Every row gives one point. The window is the flat piece filled in between its corners: a triangle in 3 columns, a solid with four corners in 4, and so on. A path goes straight from each point to the next, and from the last back to the first. After which points does the path pass through the window?
In the rows, 128 means zero.

Window, 4 rows:
[[ 51 197  95 129]
 [124 157 179  93]
 [135  58  90 114]
 [174 144 153  91]]
Path:
(1): [126 130 105  41]
(2): [113 108 139 172]
(3): [154 144 181 155]
(4): [118 158 152  40]
(5): [ 50 180  70 106]
(6): [ 69 178  82 177]
(7): [121 163 151 138]
(8): [105 156 122  54]
Through the window after points: 1, 3, 7

Window:
[[181 167 113 168 126 117]
 [221 113 187 143 169 160]
 [195 173  95  38  81 166]
 [155 204 136 138 174 106]
 [ 75  97 146 168 122 124]
 [108  98 238 136  76 162]]
Path:
(1): [165 183 113 171 137 181]
(2): [183 150 137 122 123  48]
(3): [190 101 177 136 145 103]
(4): [180 145 167 154 164 205]
(5): [165 185 146 154 150 178]
(6): [184 137 172 122 133  85]
(7): [198 104 180 127 145  64]
(8): [171 148 159 148 160 164]
Through the window after points: 1, 3, 7

Window, 6 rows:
[[133 110 123  98 227 116]
 [123 122  55 149  90 150]
 [168 125 135  78 168 100]
 [122  96 211  66 212 116]
 [149 166 143 241  97 123]
 [100 190 158  99 196 117]]
Path:
(1): [143 138 140  42 222 154]
(2): [138 162 129 109 181 173]
(3): [110 139 122 123 165  98]
(4): [134  96 120 120 161  72]
(5): [175 123 121 121 162 177]
(6): [175 129 174  77 203 173]
(7): [ 90  95 175  86 176  42]
(8): [128  86 150 105 172  66]
(9): [166  99 168  86 191 173]
(10): [155 136 121 119 148 150]
(11): [126 128 107 110 141  96]
(12): [ 77 128 129  46 226  52]
Through the window after points: 2, 6, 10

Window, 8 rows:
[[ 75 156 164  72 203 144 103 126]
 [ 80 200 123 140 207  80  55 147]
 [123 126 142 161 146 187 141 125]
 [116  45 102 152  85 107 123 114]
 [110  75 132 152   7 189 117  99]
 [ 90 199 174 143 134  81 157 137]
 [175 215 167 108 130  99 134 129]
 [ 94  84  60 127  61 184 152 113]]
Path:
(1): [102 161 172 108 130 121 137 215]
(2): [119 192 152 136 139  99 135  69]
(3): [107 128 114 144 143 130  94  95]
(4): [108 115 112 128 134 136  96 174]
(5): [116  95 124  98 107 156 110 209]
(6): [120 128 122 136 122 158 112  68]
(7): [129 150 132 127 114 131 136  57]
(8): [132 147 124 122  88 149 131 209]
Through the window after points: 1, 7

Window, 9 rows:
[[ 31 159 110  56 211 169 147 157 105]
 [126  86 223 168  85  98 122 177 108]
 [147 125 149 207 186  77 130 227 119]
 [148 159  98 200 192 164 215  68 110]
 [200  67  59 128 146 114 144 139 122]
 [116 197  58 173 212  72 168 100 100]
 [ 74  37  95 132 157 135 134 122 156]
 [148 124 140 199 179 166  43  43 156]
 [ 88 109 103 122  92 177 177 188 129]]
Path:
(1): [102  92 116 149 126 135 127 169  86]
(2): [121 106 108 200 163 153 144 107  85]
(3): [180 137 136 152 150  90 157 118 209]
(4): [125 145 143 152 171 124 136 115 170]
(5): [ 72 124 110 198 168 143  90 110  42]
(6): [ 97  92 112 154 137 138 164 172  57]
(7): [109 137 129  94 143 113 192 160 212]
(8): [119 113 137 113 124 116 151 166 178]
Through the window after points: none

Window:
[[ 84  57 222 104 137 190 119  74 225  33  79]
 [119  74  74 185  96 175 124 104 131 119 141]
 [ 90  79 106 133 161 215 170 159 150 120 144]
 [100  52 135 176 201  49 131 217 153 188  52]
 [ 49  85  38 140 141 157 151 121 163 119 115]
 [125  41 121  94 126 134  98 115 143 179  95]
 [106 215 175  74 121  61 196 104  96  49 207]
 [113  84 161  76  91 120  86 147 139  42 145]
 [145 249 139  87 104  72 112 135 179 138 119]
 [ 85 152 145 100 131 149  80 102  63  92 173]
 [ 79 108 140 105   8 158  92 117 103 123 111]]
Path:
(1): [108  88 122 125 154 154 149 129 114  97  80]
(2): [125 132 127 109 115 118 119 138 118 106  96]
(3): [ 71  96 164 119 103 110  97 143 206 145 171]
(4): [ 73 103 124 119 119 116 118 120 171 139 164]
(5): [121 132 117 122 121 135 151 141 157  96  73]
(6): [152  93 137  97 127 133 127 147 126 103  45]
(7): [ 84  76 142 116 124 131 101 115 150 132 146]
(8): [ 70  90 158 115 105 119 100 132 174 134 165]
(9): [117  98  93 107 132 135 127 133 132  96  91]
(10): [126 103 137  95 117 155 130 113 139  67  73]
(11): [ 62  88 191 119 107 140  90 121 197  95 180]
(12): [ 70 100 166 142 130 115 112 135 212 159 128]
Through the window after points: 2, 6, 8, 10

Window:
[[111 118  90  71  78  89  18  80 126 113  84 133]
 [112 124 199  55 119  67 112 175 127 155 180 141]
 [ 90 138 155 109  69  90  28 125  17  89 121 152]
 [129 125 178 115 147 169  42 179  94  64 160 173]
 [113 185  86  75 130  78 140 110 142 108 172 135]
 [200 154  71 137 189  66 118  90 101 161 133 147]
 [107 127 132 152  93 186  73 176 143 131 215 130]
 [  7  63 165 156 110  83  53 111 112  40 136 170]
 [115 199 164 168 136  89 159 158  93 194  48  64]
 [153 110 181 184 103 158 155  54 162 142 135 142]
 [143  86  71 129 114  71 172 206 138 105  65 157]
 [ 61  54  44 138  89 230 105  77 107 113  84  59]]
Path:
(1): [129 103 130 115 116  82  67 130 109  71 158  87]
(2): [138  97 101 148 125 120  90 131  96  86 118  68]
(3): [ 74 131  82 106 106 158 130  82 117 186  92 181]
(4): [ 77 111 144 125 133 143  99 118 107 112 110 197]
(5): [120 106 142 147 101 115  60 135 119  76 155  75]
(6): [140 117 125 122 126 106 101 118 144 106 127 112]
(7): [103 128 112 121 127 128  93 119 134 133 134 172]
(8): [ 23 114 117 139 125 127  77 107  94 105 121 219]
(9): [ 78  59 188 146  97  54  65 127 135  28 150  80]
(10): [140  97 147 122 102  94 122 129 127  68 117  51]
(11): [100 124 116 104 117 105  89 110 110 143 107 161]
(12): [ 76 130 119 108 125 116 121 141 112 162 104 180]
Through the window after points: 2, 4, 8

Window, 12 rows:
[[161 116  99 118 144 172  96 191   7  79 157 131]
 [ 90 185  61 188 141  38  32 134 165 188 148  88]
 [143 185 118  51 168 157  90  82  94  81 108 131]
 [ 28 100 131 180 123  47 101 148 138  92  91 144]
 [ 88  67 184 104  28 201 125  57 112  46  73 164]
 [145 142 188 101 111 152 191 158 146 168 112 138]
 [ 56  58 114 138  61 129  50 178 171  18 168 162]
 [123 120  46 101  99 151 166 154 138  81  77 145]
 [114 208  82 126 115  68 188 109 165 150 174  92]
 [ 19 104 129  69 141 121 163  72 154 201 161  42]
 [152  96 122  92 129  33 109 126  83 113  55  96]
 [194 149 103 159 198 138 145  68 154 134 128 108]]
Path:
(1): [122 146 129 136 127 154 116 149 137  99 114  66]
(2): [118 111 102  82 117 123 140  81 110 145 142 169]
(3): [ 93 104 116  79 128  92 128  94 125 155 126 118]
(4): [ 91 117 129 110 131 110 137 114 122 128 112  62]
(5): [110 139 112 128 122 168 115 143 122  75 125 109]
(6): [ 97 106  88  96 101 136 130  86 128 134 148 199]
(7): [133 132  71 123 160  94 114 102 118 160 172 182]
(8): [120 160 105 124 147 107 124 132 144 123 111  71]
(9): [129 151 127 134 124 170 142 169  87  83 111  73]
(10): [138 111 117 104 130 128 114 150  85 129 147 159]
(11): [102 125 105 132 123  90 108 128 142 152 135 139]
(12): [105 160 134 159 125  98 102 152 137  88  81  73]
(13): [104 149 111 155 125 126 100 162 154  49  82  53]
(14): [ 78  87 113 122  80 112  91 112 135 114 147 182]
(15): [105  58  87 120 122 108 122  91 121 155 145 195]
(16): [114 169 141 150  99 113 139 160 140  72  79  50]
Through the window after points: 3, 9, 11, 13

Window:
[[118 141  84 101  78 143 155 162 129 145 170  98 134 134]
 [160 129 135 115 109 158 140 178 156  90  89  89 136 134]
 [155 134 172  99 121  97 119 156  60 148 138 149 147 118]
 [138 170  87 107  99 115 105 106 173 121 122 111 139 105]
 [116 108 131  50 158  65 178  89 140  80  91 249 182 108]
 [142 110 117  81 136 139 138  98 172 133 132  96 152 128]
 [132 131 124  90 138 187 108 139 151 135 139 173 112 128]
 [146 142 155 118 148  97 192 160 130 103 145  90  99 185]
 [ 73 177 120  91 170 133 135 175 162 176  97 129 157 151]
 [182  46 127  99 130 100 148 159  87  90  92 131  69 187]
 [ 99 145 108 108 142 120 185  73 138  76  74 155 176 144]
 [ 82 120 187 140 124 134 138 151 163 139 122 147 127 121]
 [172 160 126 142 139  97 158 134 127 180 113 135 164  80]
 [133 103 161 180 143 189  36 197 186 137 135 162 170 134]]
Path:
(1): [126 124  85 115 162 131 117 157 114  98 129 119 116  89]
(2): [ 94  95 109 108 168 131  98 160 116 113 123 154 123  76]
(3): [166 151 143  92  86 165 144 102 189 151 113 165 173 172]
(4): [136 131 151 117 118 137 142 142 154 138 119 144 131 144]
(5): [ 79 110 130 101 184 131 126 153 122  91 154 116 112 109]
(6): [136 110 123 110 146 116 139 142 128 106 110 149 145 110]
(7): [155 134 157 102 106 124 146 126 164 144 102 155 138 191]
(8): [165 139 163  83 103 109 144 121 124 169 114 151 157 161]
(9): [131 124 139 110 139 119 122 150 105 119 137 128 137 107]
(10): [103 119 104 108 156 119 125 153 114  99 116 118 154  66]
(11): [142 152 150 112 113 126 148 133 153 149 128 154 149 150]
(12): [152 140 126  92 113 129 136 130 142 139 127 145 149 147]
Through the window after points: 4, 6, 8

Window (14 x 14):
[[ 79 118 129  96 146 145  87  81 139  94 122  72 103 161]
 [ 98  75  86 140 106 141 140 125 172 166 172 114 151 196]
 [ 69  73 116 162 101 118 131  90 102 146 143 126 155 152]
 [108 103 104 138 131  85 139  92 127 141  96  57 188 173]
 [145 121  64 126  75 124 139 106 128  81 102  74 167 137]
 [161 135 132 135  80  94 156 126 249 112 128 145 196 160]
 [ 70 126 133 110 118 130  78 166 116 106 102  95 102 176]
 [201  86 105  87 111 115  88  70 102 131 131  97 167  98]
 [ 63 126 125 129  99 164 105 149 187 169 160 141 194 158]
 [ 67 141  89  55 189 128  63 113 157 112 170 178  99 180]
 [177 117 116 152 181 111 180 144 128  97  89 108 176  88]
 [ 98 145 110 170 127 107  90 151 162 113 141  67 150 143]
 [ 95 115  84 170 104 128  90 109 155 164  85  71 137 149]
 [106 175 147 131 118  98 152 162 200 198 152 112 161  90]]
Path:
(1): [149 150 122 176 125 122 162 110 133 133 135 109 159 159]
(2): [121 100  96 129 134 117 125 118 152 125 107  96 164 116]
(3): [ 92  87  80 118 119 111 109 156 171 112  94  96 160 107]
(4): [133 143 137 142 125 126 133 118 145 128 141 120 150 157]
(5): [146 150 139 129 121 125 125 106 142 123 151 119 158 160]
(6): [ 81  76  85 103 127 109 112 133 181 125 123 102 150 127]
(7): [ 97  58  68  90 134  99 114 139 170  99 104 111 156 108]
(8): [143 147 119 153 126 122 128 108 126 121 117  83 147 147]
(9): [128 177 141 123 122 154 147 105 124 140 127  93 130 171]
(10): [101  58  83 125 120  90 110 120 173 135 127 127 181 117]
(11): [ 41  88  98 111 127 109 109 141 152 118  92  80 141 115]
(12): [144 143 130 139 120 126 109  99 128 137 133  94 145 194]
(13): [145 158 115 167 140 118 106 107 127 135 141 121 174 178]
(14): [ 95 115 112 120 111 114 117 125 166 117 117  91 152 132]
(15): [106 112 110 121 111 105 119 117 168 125 124 102 158 128]
(16): [146 173 117 147 125 141 119 125 107 117 116 117 156 169]
Through the window after points: 11
